Each wall is flat, endless, passes through zero and stands at right angles to its row. A trip goes straight from one point to another. List the walls that it crosses, first one first.

Walls:
(1): [24.9 -3.5 10.7]
(2): [ -4.2  -0.3 -13.4]
(3): [19.6 -0.3 24.9]
(4): [ 16.8  19.7 -12.4]
(5): [ 10.8 -16.3   6.2]
Trips:
[ 9.4 31.0 -9.5] to [-6.7 34.3 31.1] -> 3, 2
[-27.9  -2.5  -1.2] to [ 7.6 26.1 44.8] -> 2, 3, 1, 4
[-22.9  -5.6  19.9] to [11.2  2.8  1.9] -> 5, 1, 4
[  5.9 -23.6 -11.6] to [ -5.7 -12.4  34.9] -> 3, 2

Walls:
(1): [ -2.7  -7.8   6.7 -30.2  -9.6  -9.9  24.1   3.1 -10.2  38.1   5.3  -6.3]
(2): [-45.2  27.3  10.9  38.0  -4.0 -23.2 -16.6  25.7 -10.3  28.6  10.0 -27.3]
(3): [  3.9  11.2   9.8   2.6 -26.2  -1.4  -3.3  -5.1   7.6  12.5   1.9 -36.2]
(4): [-34.9 -25.6  14.8   0.6 -31.0  -6.3  -5.6 -17.7  38.5 -26.4  -8.4 -51.3]
(5): [ 19.6  14.2 -12.2  36.1   1.3  30.5 -13.7  26.7 -12.5  -2.1   6.5 -22.1]
(6): [ -6.4  10.8  13.0   3.4 -21.7 -31.0  -5.6  20.8  -1.0 -25.2  -8.8  18.0]
(7): [ -9.2 -34.2  10.3   4.2 -18.4  -4.3   2.4 -15.3 -10.7  27.1 -18.2 -21.3]
(8): [-18.9 -12.2  32.2  29.6   0.7  -3.8 -51.4  30.5 -25.8  10.3  -9.6  -4.2]
(9): [  5.2 -11.9  11.0 -41.9 -14.3   8.6  11.0 -32.2   3.7 -30.7  -4.2 -18.4]
Trips:
[ 27.4  18.5   4.2  42.6   3.8  12.4  -9.6   2.7   8.7   6.1 -10.1  -6.6] to [34.6 40.8  6.1 -9.8  6.5 14.1 16.7 -3.9 17.2 27.6 26.7 10.0] -> 8, 2, 1
[17.3 -3.8  8.1  0.5 12.0  9.5 -6.9 30.7 -2.7 10.7 48.6 46.1] to [-36.0  12.3  22.1   4.4   1.1  20.3   0.4   0.5  -7.9   2.4   9.1  21.8] -> 2, 1, 5
[ 16.8   2.1  -5.2  -9.0 -33.0  25.1  15.3 -10.5   8.6  25.2  11.1 -21.7] to [  3.0 -16.6  -4.5 -25.9   8.4 -30.6  16.5   9.2  -1.5   6.6  -7.6   5.9] -> 5, 4, 3, 6
[  4.9 -25.5 -10.6   0.6 -23.0  19.6 -16.3 -11.4 -13.5  18.3  -3.1  -5.9] to [-13.3   4.7  -1.4  -7.9 -14.4  32.9  -4.9  16.6  38.8  22.2  23.6 -14.1] -> 2, 9, 8, 7

Walls:
(1): [-17.3 -15.7  12.0  16.1 -20.6  24.3   4.7  14.9  12.2  49.7   9.1 -20.2
  -4.9  -3.7   4.3  10.5  10.3 -37.5   0.8  37.4  28.6   2.7  28.5 -35.4
   7.7  26.7  26.6   6.7  10.9 -25.5  -7.0  21.2   8.0 -13.7 -18.1  41.8
  -8.6 -52.7   7.7   6.1  16.9   6.2   3.1  -2.9   1.0  22.1  20.2 -19.3]
(2): [ -6.8  24.3   1.5  -4.6 -14.1  -3.9  10.7  -1.3  10.4  17.1   9.5 -30.0
 -12.5  38.6  27.4 -21.0 -17.4   4.1  42.1 -26.9 -20.7   4.6  -9.7  -4.8
  41.8  10.0 -30.4  32.9  -6.3 -20.0  42.7 -13.9   0.9  24.7  10.8  19.4
  13.5 -17.9  -9.2  12.8 -20.8  38.5   7.8  14.5 -13.0  18.1  52.8  19.8]
(3): [-14.0  15.3   1.6 -14.6 -10.5  -4.1  12.2 -18.1 -11.3  -4.1 -14.5  25.3
 -17.3 -12.5   4.9   0.3  19.4 -10.1   8.5  27.1   2.1  -0.1   5.8   5.6
  -9.9  29.3 -18.5   3.3   0.5 -27.3  12.7  16.0 -16.0   1.1  11.0 -20.5
  30.7   6.4  42.4   6.9 -11.2  30.6   6.3  25.1  14.8  11.8  26.0  -5.0]
(4): [ -9.3  47.7  -3.9 -21.2   9.7  19.3  12.0  11.0 -25.7  -9.3 -18.2  13.5
  29.3 -17.0 -29.6  17.7 -11.2   3.6  18.9  25.9  12.4 -12.8 -35.1  15.8
  11.7   1.1  -9.5   3.9   6.7  -1.3  24.1  -0.3  10.4 -10.0 -16.7  20.7
 -11.0 -12.9 -11.0  10.1   1.5 -14.1 -12.5  14.6 -11.1 -24.2  -9.3   1.1]
(5): [ 22.3  -9.4   7.2  12.8   8.8  -7.8  22.2 -11.6   4.2  -8.7  11.4 -15.6
 -21.6  11.2 -11.2 -24.4  24.9   3.8  29.4  13.1  -0.1  20.3 -18.8  38.3
 -21.3  14.9  16.0 -31.0   9.3 -15.9  22.8  22.7 -44.6 -12.7 -14.1  36.0
  14.0 -32.3  12.4  -3.4  13.3  32.2   9.6  22.3 -12.6  -9.5   7.7   5.2]
(6): [  1.5  -2.9   1.7  14.5  13.2 -33.1 -23.0 -39.5   1.9   5.7  -4.9   8.3
  -4.4 -15.6  -8.6   2.4  -9.2  22.8  -1.7  29.5 -23.0  16.9   9.1  29.9
  -8.9 -26.6   6.9  11.0 -24.4  -0.8 -22.9  13.3   4.1 -31.1   5.1  13.7
   1.3  -8.0  22.7 -20.4   5.8 -13.6 -18.3   3.8 -16.0  12.3  35.1  14.6]
(7): [ 12.3 -19.4  -9.2  14.6  12.6 -14.6  -8.9  -1.6   1.6  -1.7  -6.0   9.1
  27.0  -7.3  -5.9 -11.7  15.6  35.0  11.3  -5.4  -7.7  -5.7   9.8   9.0
   8.4  -4.6   2.9  17.1  -2.4   5.4 -21.4   8.0  -8.7  29.0  47.7   3.1
  21.9  17.4  34.7 -13.6 -25.1 -15.9  -6.4   4.8  -1.9   4.4  24.4 -23.9]
Trips:
[-13.6   9.0   5.3 -35.0  26.6  17.6 -13.1  10.8   4.8 -29.0  10.8  -5.5
  -1.6   6.8   6.5   9.3  13.3  12.4  -0.4  -0.8  21.6 -14.9   8.9 -10.0
  -6.4 -24.3 -19.6   1.0   8.1   4.8   8.0  36.9  10.9  37.5   1.2 -13.3
  -8.6  -5.0   9.5  -4.6 -24.6  -1.6  26.7  -1.7 -22.8  12.1   9.0   3.7] to [  0.9  23.1  10.6  -1.0 -41.5 -21.1   7.9 -11.9 -12.6   4.8 -24.5  18.0
  20.9  19.0   3.8  14.3 -27.1   3.3  40.1  11.8  37.5  -3.3   1.9 -12.1
 -30.2 -40.5   2.6   3.3 -11.7   8.1  13.9  19.0 -10.0 -10.2  -3.0 -14.9
  12.6 -33.2  33.7  -2.3 -16.3 -41.9 -20.4  22.4 -18.4  23.4 -13.2   4.1] -> 6, 2, 1
[  1.5   6.4  -9.8  -2.6  13.6 -17.4  -0.7   9.1 -26.3 -19.9  -1.1 -23.4
 -26.1  16.1  -0.6  10.6  33.2  38.0  18.8 -25.1   3.6   2.1   2.1  29.5
   9.9  45.3 -40.6 -11.8 -35.4 -20.9  -3.6   4.1   6.4  18.6  42.6  -5.5
  -8.4 -38.1  25.5 -20.7  -5.0  -4.6 -27.8  -2.0  24.6   2.4  -8.4   4.1] to [-10.9   0.7  -2.1  15.5  47.0 -25.2 -12.8 -10.5  -5.4 -47.4  -9.6  28.3
 -12.3  38.2   3.4  -0.1 -12.2 -15.4  11.7 -25.1 -10.8  20.8  16.5  -9.7
 -26.5  10.5  -6.8  30.0  31.9  -2.9   3.7  12.3  -9.4  -4.0   6.3  -1.7
 -13.7   5.5  -3.4 -15.2  22.2  11.1  -9.8   8.7 -21.2   4.5  10.1  15.1] -> none
